Each row is a point. Each copy is the shape, with its points in the same order, stretched, turned, moved and blurred by noise. Say if it was mirrored as well.

Shape (6 x 3):
[[0.036,-0.001,0.014],
[0.075,0.045,-0.024],
[0.040,0.004,0.062],
[-0.033,0.016,0.053],
[0.017,-0.056,-0.040],
[-0.077,-0.025,0.025]]
Copy 1 (6 x 3):
[[0.027,0.019,-0.027],
[0.088,-0.020,0.013],
[0.038,0.066,-0.030],
[-0.038,0.067,0.006],
[-0.013,-0.037,-0.068],
[-0.099,0.042,-0.017]]
Copy 1 is: mirrored
Copy 2 (6 x 3):
[[0.029,0.028,0.018],
[0.100,0.011,0.004],
[0.013,0.048,0.058],
[-0.039,-0.012,0.056],
[0.015,0.031,-0.057],
[-0.077,-0.019,0.014]]
Copy 2 is: mirrored
Copy 3 (6 x 3):
[[0.028,0.013,0.028],
[-0.012,0.048,0.067],
[0.081,0.020,0.017],
[0.049,0.027,-0.049],
[-0.024,-0.043,0.028],
[0.014,-0.010,-0.080]]
Copy 3 is: mirrored

Shape (11 x 6):
[[-0.028,-0.038,-0.018,0.027,0.026,-0.028],
[0.072,0.011,-0.008,0.045,-0.022,-0.004],
[-0.020,-0.053,-0.010,0.011,-0.049,-0.012],
[0.024,0.067,0.004,0.050,0.002,0.021],
[-0.040,-0.064,-0.050,0.025,0.015,-0.068],
[0.046,0.052,0.027,0.013,0.024,0.097],
[-0.061,-0.026,-0.042,0.036,-0.054,-0.057],
[0.047,0.045,-0.047,-0.019,0.008,0.052],
[0.049,0.049,0.024,-0.064,0.036,0.044],
[0.034,0.061,-0.019,0.011,0.005,0.042],
[0.062,0.092,0.041,-0.026,-0.006,0.028]]
Copy 1 (11 x 6):
[[-0.054,-0.010,-0.003,0.005,0.033,-0.029],
[-0.021,0.063,-0.009,-0.038,-0.028,0.037],
[-0.027,-0.033,0.030,-0.001,-0.038,-0.013],
[-0.017,0.051,-0.072,0.004,-0.013,0.041],
[-0.093,-0.013,0.012,0.004,0.023,-0.072],
[0.054,0.009,-0.079,-0.037,0.012,0.089],
[-0.086,-0.019,0.007,0.031,-0.054,-0.056],
[0.018,0.019,-0.086,-0.069,-0.020,0.012],
[0.081,0.028,-0.055,-0.037,0.009,0.002],
[0.005,0.031,-0.084,-0.033,-0.018,0.026],
[0.067,0.069,-0.054,-0.007,-0.035,0.025]]
Copy 1 is: mirrored
Copy 2 (11 x 6):
[[0.056,0.029,-0.011,0.035,0.012,0.054],
[0.052,-0.048,0.033,0.007,0.042,-0.032],
[0.035,-0.014,-0.030,0.028,-0.042,0.018],
[-0.015,-0.009,0.050,0.010,0.073,-0.042],
[0.093,0.044,-0.039,0.058,-0.007,0.053],
[-0.031,-0.071,0.055,-0.063,0.071,0.004],
[0.030,0.039,-0.060,0.082,-0.022,-0.002],
[0.020,-0.031,-0.018,-0.050,0.101,-0.004],
[0.021,0.003,0.017,-0.116,0.051,0.009],
[0.001,-0.019,0.011,-0.018,0.083,-0.025],
[-0.011,-0.002,0.051,-0.073,0.044,-0.076]]
Copy 2 is: mirrored

Shape (12 x 8):
[[-0.004,0.002,-0.020,0.044,0.005,-0.074,-0.033,-0.005],
[-0.051,-0.072,-0.069,0.033,0.018,-0.004,-0.055,-0.031],
[-0.071,0.049,0.052,0.001,-0.005,-0.006,-0.010,0.048],
[-0.010,-0.043,0.053,-0.004,0.030,0.044,0.017,-0.035],
[0.017,0.049,0.010,0.043,-0.041,0.034,-0.004,-0.031],
[-0.063,-0.018,0.066,0.042,0.017,-0.008,0.054,0.025],
[0.031,-0.084,0.038,-0.001,0.020,0.061,0.007,-0.003],
[-0.073,-0.044,0.052,0.047,-0.023,0.043,-0.033,0.010],
[0.003,-0.064,0.047,0.020,-0.036,0.026,-0.069,-0.048],
[0.053,0.032,-0.014,0.044,0.028,-0.002,-0.014,0.064],
[0.029,0.052,-0.045,0.014,-0.006,-0.015,-0.028,-0.034],
[-0.045,0.038,-0.047,-0.012,-0.054,-0.011,0.003,0.052]]
Copy 1 (12 x 8):
[[-0.026,-0.031,-0.004,0.008,0.013,-0.060,0.004,0.007],
[-0.037,-0.079,-0.099,0.040,0.006,-0.027,-0.085,-0.014],
[-0.132,0.033,0.027,-0.019,-0.010,0.018,0.000,0.025],
[-0.035,-0.012,0.012,-0.017,0.029,0.061,-0.060,-0.041],
[-0.026,0.012,0.038,0.026,-0.047,0.040,0.018,-0.067],
[-0.122,0.016,0.032,0.029,0.065,0.015,-0.039,0.009],
[0.008,-0.017,0.020,0.019,0.018,0.061,-0.111,-0.029],
[-0.123,-0.027,0.002,0.014,-0.031,0.012,-0.086,-0.023],
[-0.031,-0.052,0.017,-0.024,-0.046,-0.001,-0.114,-0.073],
[0.012,-0.033,0.050,0.040,-0.015,0.015,0.027,0.049],
[0.015,-0.013,-0.012,0.012,-0.026,0.007,0.039,-0.029],
[-0.062,0.070,-0.021,0.040,-0.040,-0.031,-0.006,0.041]]
Copy 1 is: mirrored
Copy 2 (12 x 8):
[[-0.048,-0.001,-0.017,0.091,-0.028,-0.065,-0.006,0.035],
[-0.053,-0.003,-0.043,0.118,-0.001,0.044,0.006,0.023],
[-0.126,0.015,0.070,-0.009,-0.028,-0.032,0.018,-0.007],
[-0.035,-0.022,0.020,0.023,0.009,0.013,0.025,-0.086],
[-0.032,0.032,0.013,0.022,-0.100,-0.009,0.054,-0.020],
[-0.048,0.008,0.118,0.036,0.021,-0.042,0.030,-0.041],
[0.000,-0.049,0.038,0.023,-0.018,0.060,-0.012,-0.079],
[-0.091,0.017,0.068,0.076,-0.040,0.047,0.020,-0.060],
[-0.033,0.012,-0.002,0.088,-0.067,0.021,-0.017,-0.116],
[-0.035,-0.064,0.030,0.011,-0.080,-0.024,-0.013,0.051],
[-0.025,0.012,-0.045,0.022,-0.066,-0.028,0.035,0.040],
[-0.059,0.073,0.032,0.003,-0.048,0.014,-0.025,0.069]]
Copy 2 is: mirrored
Copy 3 (12 x 8):
[[-0.007,-0.027,-0.055,0.000,0.013,-0.086,-0.030,0.009],
[-0.010,-0.094,-0.023,0.034,-0.004,-0.022,-0.068,-0.013],
[-0.069,0.051,-0.006,0.045,-0.012,-0.032,0.011,0.052],
[-0.050,-0.018,-0.028,-0.004,-0.003,0.055,0.005,-0.023],
[-0.016,0.055,-0.057,-0.006,-0.026,-0.026,-0.047,-0.053],
[-0.058,0.007,-0.069,0.034,-0.043,0.015,0.052,0.040],
[-0.028,-0.020,-0.025,-0.044,-0.025,0.086,-0.025,0.008],
[-0.091,-0.017,-0.027,0.031,-0.067,0.019,-0.017,0.027],
[-0.078,-0.016,0.001,-0.054,-0.059,0.002,-0.046,-0.043],
[0.030,0.042,-0.062,-0.014,0.016,-0.017,-0.057,0.068],
[0.023,0.036,-0.044,0.001,0.037,-0.041,-0.072,-0.047],
[0.036,0.043,0.017,0.064,-0.017,-0.052,-0.027,0.020]]
Copy 3 is: mirrored

Shape (14 x 11):
[[-0.005,-0.005,0.043,-0.021,-0.064,0.040,-0.031,0.055,-0.081,-0.014,-0.041],
[-0.049,-0.002,-0.009,0.006,-0.008,-0.034,-0.037,0.021,0.047,0.031,-0.049],
[0.069,-0.023,0.097,-0.056,0.053,0.007,-0.006,0.015,-0.021,-0.071,-0.002],
[0.054,-0.025,-0.041,-0.020,0.052,-0.035,0.002,0.019,0.006,0.014,-0.046],
[-0.016,0.054,-0.003,0.038,-0.030,0.005,-0.094,0.028,-0.031,0.067,0.026],
[-0.016,0.070,0.028,0.005,-0.045,0.065,0.014,0.006,-0.038,0.014,-0.013],
[0.042,-0.049,0.028,-0.019,0.023,0.012,0.036,-0.069,-0.050,-0.085,-0.043],
[0.020,-0.034,0.007,0.021,-0.019,0.012,-0.030,0.030,0.028,0.067,-0.033],
[-0.041,-0.051,-0.020,0.097,0.002,-0.063,-0.005,0.078,0.037,0.020,-0.034],
[0.037,0.033,-0.051,-0.011,0.043,-0.073,0.081,-0.033,-0.009,0.073,-0.066],
[0.025,0.011,0.074,-0.013,-0.066,0.002,0.009,-0.026,-0.063,0.003,-0.021],
[-0.028,0.004,0.007,-0.031,-0.042,0.018,0.000,0.011,-0.038,0.041,0.046],
[0.004,-0.010,-0.065,0.049,-0.041,-0.075,-0.028,0.064,0.078,0.021,-0.020],
[0.102,-0.012,-0.048,-0.017,0.066,-0.034,0.081,-0.027,0.022,0.030,-0.054]]
Copy 1 (14 x 11):
[[-0.033,0.040,0.072,0.003,-0.028,0.044,-0.025,0.058,-0.001,0.043,0.027],
[-0.030,-0.054,-0.023,0.022,-0.034,-0.042,-0.033,-0.019,0.015,-0.009,-0.025],
[-0.027,0.003,0.093,-0.043,0.093,0.034,-0.045,-0.053,-0.091,0.046,0.010],
[0.053,-0.074,0.001,0.004,0.039,-0.018,-0.025,0.017,-0.046,0.025,-0.041],
[-0.030,0.061,-0.061,-0.004,-0.019,-0.065,-0.097,0.061,0.017,0.007,0.005],
[-0.009,0.086,-0.006,-0.025,-0.012,0.022,0.019,0.040,0.042,0.042,-0.015],
[0.032,-0.015,0.052,-0.001,0.032,0.115,0.019,-0.046,-0.103,0.021,-0.009],
[0.010,-0.027,-0.036,0.018,-0.023,-0.017,-0.074,0.012,0.027,0.075,0.006],
[0.010,-0.064,-0.034,0.111,-0.010,-0.058,-0.011,-0.027,0.039,-0.016,0.053],
[0.133,-0.026,-0.037,-0.014,-0.043,-0.065,0.043,0.007,-0.047,0.026,-0.064],
[0.016,0.067,0.062,-0.037,-0.055,0.036,-0.030,0.002,-0.017,0.035,0.019],
[-0.027,0.022,-0.023,-0.061,-0.018,-0.005,-0.015,0.054,-0.003,0.023,0.040],
[0.023,-0.087,-0.035,0.037,-0.015,-0.064,-0.065,0.011,0.083,-0.043,0.020],
[0.139,-0.074,-0.019,-0.009,0.047,-0.013,0.021,-0.012,-0.045,0.064,-0.054]]
Copy 1 is: only turned
Copy 2 (14 x 11):
[[0.042,0.030,-0.003,-0.036,0.044,0.065,0.001,0.044,-0.093,0.010,-0.027],
[-0.002,-0.008,-0.029,0.002,-0.005,-0.050,-0.032,0.031,-0.006,-0.008,-0.037],
[0.046,-0.015,0.012,0.041,0.109,0.043,0.019,0.013,-0.046,-0.037,0.047],
[0.038,-0.062,-0.053,0.022,0.028,-0.028,0.061,-0.008,-0.025,0.006,0.003],
[0.029,0.042,-0.054,0.028,0.011,0.030,-0.052,0.011,-0.027,0.090,-0.033],
[-0.012,0.074,0.000,-0.015,0.022,0.039,0.027,0.031,-0.038,0.050,0.014],
[-0.009,-0.003,0.015,0.025,0.072,0.039,0.082,-0.055,-0.059,-0.056,0.002],
[0.048,-0.038,-0.006,-0.003,-0.002,-0.005,0.010,0.006,0.010,0.038,-0.028],
[0.001,-0.087,0.004,0.047,-0.073,-0.032,-0.019,0.050,-0.016,-0.013,-0.049],
[-0.026,-0.051,-0.045,-0.007,0.013,-0.076,0.072,-0.044,-0.060,0.056,0.025],
[0.013,0.050,0.040,-0.020,0.042,0.032,0.007,-0.022,-0.091,0.022,0.003],
[0.013,0.007,-0.026,-0.026,-0.008,0.052,-0.024,-0.006,-0.026,0.032,0.027],
[0.050,-0.029,-0.035,0.034,-0.088,-0.063,-0.023,0.027,-0.013,-0.009,-0.032],
[0.024,-0.079,-0.030,0.023,0.028,-0.051,0.126,-0.047,-0.023,0.024,0.043]]
Copy 2 is: only turned
Copy 3 (14 x 11):
[[0.022,0.087,0.022,0.041,-0.097,0.037,0.006,-0.004,0.029,-0.033,-0.021],
[-0.048,0.009,0.006,-0.004,-0.008,-0.021,-0.068,0.026,0.082,0.006,-0.026],
[0.067,0.008,0.046,-0.006,0.010,-0.003,0.016,-0.040,-0.028,-0.131,0.026],
[0.031,0.012,-0.049,-0.049,0.009,-0.050,-0.024,-0.039,0.053,-0.046,-0.020],
[-0.003,0.074,-0.041,0.078,-0.002,0.011,-0.069,0.050,0.022,0.052,-0.016],
[-0.025,0.085,0.010,0.003,-0.028,0.049,-0.011,-0.002,-0.029,0.032,-0.037],
[-0.028,0.018,-0.006,-0.020,-0.029,0.004,0.024,-0.117,-0.040,-0.112,0.029],
[0.025,-0.018,-0.009,0.025,-0.013,-0.005,-0.031,-0.022,0.063,0.027,-0.035],
[-0.047,-0.055,-0.055,0.030,-0.043,-0.042,-0.027,0.060,0.073,-0.028,-0.098],
[-0.025,0.051,-0.045,-0.074,0.032,-0.109,-0.001,-0.057,0.017,0.011,-0.045],
[0.000,0.060,0.040,0.047,-0.062,-0.018,0.004,-0.052,-0.028,-0.014,-0.001],
[-0.001,0.050,-0.018,0.013,-0.048,-0.003,0.015,0.036,-0.001,0.040,0.041],
[-0.001,-0.041,-0.047,-0.012,-0.061,-0.069,-0.108,0.054,0.065,0.012,-0.066],
[0.031,-0.002,-0.058,-0.095,0.036,-0.082,-0.001,-0.093,0.000,-0.028,-0.027]]
Copy 3 is: mirrored
